Each row of a before or after table is a point. The points were changed in one or more steps. Then noise was added and the rows were shuffled. The steps act on columns, c1 being the first. Write out the steps. A step turns or swaps two columns, mirrors them in a line or flattens them onto one, adds a multiple of one to another, or multiplies or shifts one. Angles are multiples of 10 degrees, from the lower column toward the higher: turns from -170 to 170, lines from 10 to 170 but not 90. Use the fewest steps. Two steps may share a column if one is a turn and the other turns, adds or multiplies; they go together, in the order done. Otherwise the lowest column goes first.

Before (11 x 3):
[[-0.31 -0.27  0.31]
 [-0.53  0.03  0.36]
 [-0.46  0.19 -0.30]
 [-0.57  0.49  0.33]
 [ 0.06  0.08  0.32]
 [-0.38 -0.07  0.12]
 [ 0.33 -0.42 -0.69]
 [ 0.26  0.26 -0.41]
 [-0.76 -0.29 -0.07]
 [ 0.54  0.62 -0.71]
 [-0.07 -0.63  0.58]]
After (11 x 3):
[[-0.90  0.61 -0.07]
 [-0.73 -0.02 -0.33]
 [ 0.08  0.24  0.23]
 [-0.83  0.26  0.28]
 [ 0.86  0.01 -0.97]
 [-0.60  0.04  0.15]
 [-0.54  0.00  0.45]
 [ 0.53 -0.75 -0.25]
 [-1.20 -0.27  0.12]
 [ 0.38 -0.06 -0.45]
 [-0.13 -0.11  0.87]]
Steps: multiply c1 by 1.6; turn c2 and c3 by -40 degrees

Before (14 x 6):
[[-0.30  0.19  0.17  0.07 -0.30 -0.43]
 [-0.50  0.18  0.00 -1.62 -0.16  1.36]
 [-0.31 -0.24 -0.09  0.16 -0.28 -0.20]
 [ 0.33 -0.99  0.41  0.40 -0.15  0.07]
 [-0.22  0.10  0.29 -0.10  0.18 -0.36]
 [-0.43  0.34  0.38  0.66  0.78  0.50]
 [-0.48  0.31  0.32  0.43 -0.36  0.26]
 [-0.61  0.27  0.07  0.38 -0.02 -0.01]
 [-0.51 -0.23  0.25  0.49 -0.07 -0.18]
 [-0.57  0.26  0.39  0.53  0.76  0.22]
 [ 0.25 -0.04  0.33  0.72 -0.30 -0.18]
 [ 0.08 -0.28 -0.77  0.72  0.11  0.06]
 [-0.34  0.15 -0.34  0.12  0.17 -0.36]
 [-0.52 -0.04  0.16  0.02 -0.21 -0.41]]
After, 14 rows:
[[ 0.07 -0.37  0.37  0.72 -1.03 -0.05]
 [-0.27  0.16 -0.36 -0.09  0.19  0.25]
 [ 0.08  0.24 -0.01  0.36  0.08  0.58]
 [-0.23 -0.05 -0.01  0.01  0.27  0.59]
 [ 1.37  0.21  0.15 -1.61  0.09  0.23]
 [-0.12 -0.20 -0.14  0.54  0.31  0.53]
 [-0.26  0.19  0.07  0.09 -0.48  0.41]
 [-0.21  0.01  0.11  0.67  0.58 -0.23]
 [-0.19 -0.29  0.30  0.25 -0.01  0.40]
 [ 0.31  0.21 -1.02  0.51  0.07  0.53]
 [ 0.57  0.29 -0.86  0.66  0.11  0.31]
 [-0.39  0.26  0.13  0.09  0.37  0.40]
 [ 0.24  0.26  0.04  0.45  0.50  0.37]
 [ 0.04 -0.98 -0.13  0.38  0.50 -0.29]]
Steps: turn c1 and c6 by -100 degrees; multiply c3 by 1.3; turn c3 and c5 by 120 degrees

Before, 9 rows:
[[ 0.54 -0.35 -0.13  0.37 -0.75 -0.35  0.80  0.34]
 [ 0.27 -0.31  0.09  0.12 -0.44 -0.42 -1.58 -0.02]
 [-0.29  0.51  0.19  0.07  0.14  0.22  0.12  0.64]
 [ 0.50  0.60  0.00  0.43 -0.65  0.07  0.31  0.00]
 [ 0.50  0.46 -0.02  0.60 -0.19 -0.53  0.58  0.24]
 [ 0.45  1.22  0.13 -0.15 -0.62 -0.49  0.08  0.30]
 [-0.14 -0.34  0.12 -0.19  0.73  0.17  0.77  0.06]
 [-0.09  0.10  0.19  0.34 -0.44 -0.38  0.43 -0.05]
 [ 0.32 -0.22  0.77  0.39 -0.25  0.15  0.58  0.36]]
After:
[[ 0.40 -0.48 -0.26  0.78 -0.10  0.10  0.55  0.24]
 [ 0.50 -0.86 -0.14  0.22  0.27  0.37  0.33  0.02]
 [-0.03  0.65  0.09 -0.23 -0.48 -0.04  0.98  0.02]
 [-0.03 -0.29  0.22  0.50  0.31  0.02  0.71 -0.07]
 [ 0.29  0.08  0.05  0.42  0.58 -0.09 -1.52 -0.03]
 [ 0.45 -1.43 -0.01  0.32 -0.05 -0.47  0.24  0.26]
 [ 0.66  0.05  0.63  0.18  0.27  0.39  1.73  0.45]
 [-0.27 -0.34  0.24 -0.10 -0.36  0.14  0.44  0.69]
 [ 0.42 -0.06 -0.30  0.57  0.77  0.07  0.61  0.35]]
Steps: add 1.5 times c3 to c7; turn c1 and c3 by -20 degrees; turn c2 and c5 by -150 degrees; turn c4 and c6 by 50 degrees

Before:
[[ 0.07 -0.29 -0.77  0.20 -0.08 -0.63  0.08  0.27  0.56]
 [-0.83 -0.31 -0.51 -0.70 -0.11  0.23 -0.18 -0.50  1.18]
 [-0.35 -0.39  0.28 -0.48 -0.11  0.16 -0.19  0.62  0.15]
 [ 0.17 -0.66  0.20  0.24  0.07 -0.89  0.26  0.10 -0.07]
 [ 0.54 -0.16  0.58  0.26  1.06  0.05  0.11 -0.09  0.46]
 [-0.18 -0.41  0.27  0.61 -0.01 -0.24 -0.51  0.29  0.68]
 [-0.76  0.64 -0.37  0.07 -0.40 -0.62  0.21  0.06 -0.05]
 [-0.44 -0.22 -0.48 -0.46 -0.05  0.22 -0.10 -0.31 -0.11]
 [ 0.06  0.69  0.19 -0.38  0.19  0.06 -0.50 -0.60  0.76]
 [-0.69 -0.08 -0.43 -0.83  0.54 -0.38 -0.24 -0.40 -0.07]]
After:
[[ 0.25 -0.13 -0.49 -0.52 -0.20 -0.63  0.09 -0.01  0.31]
 [ 0.71  0.63  0.28 -0.39 -0.44  0.48 -0.33  0.48 -0.30]
 [ 1.41 -0.56  0.19 -0.70 -0.15  0.28  0.05  0.65  0.35]
 [ 0.24  0.28  0.68  0.07  0.16  0.24  0.42 -0.58  0.71]
 [ 0.03 -0.50  0.23 -0.45 -0.12  0.15  0.05  0.48  0.47]
 [ 0.69 -0.12 -0.43  0.62 -0.49 -0.15 -0.05 -0.53 -0.06]
 [ 0.22  0.25 -0.54  0.28  0.28  0.07 -1.02  0.03 -0.68]
 [ 0.22 -0.30  0.28 -0.81 -0.11  0.51 -0.55  0.13  0.67]
 [ 0.51 -0.72  0.39  0.18  0.02  0.07  0.07 -0.75 -0.25]
 [-0.10 -0.32 -0.55  0.21  0.23  0.36 -0.01 -0.92 -0.10]]
Steps: turn c1 and c9 by -110 degrees; mirror c2 and c3 in the line at 20 degrees; turn c6 and c8 by 120 degrees; add -0.3 times c4 to c8; turn c5 and c7 by -80 degrees
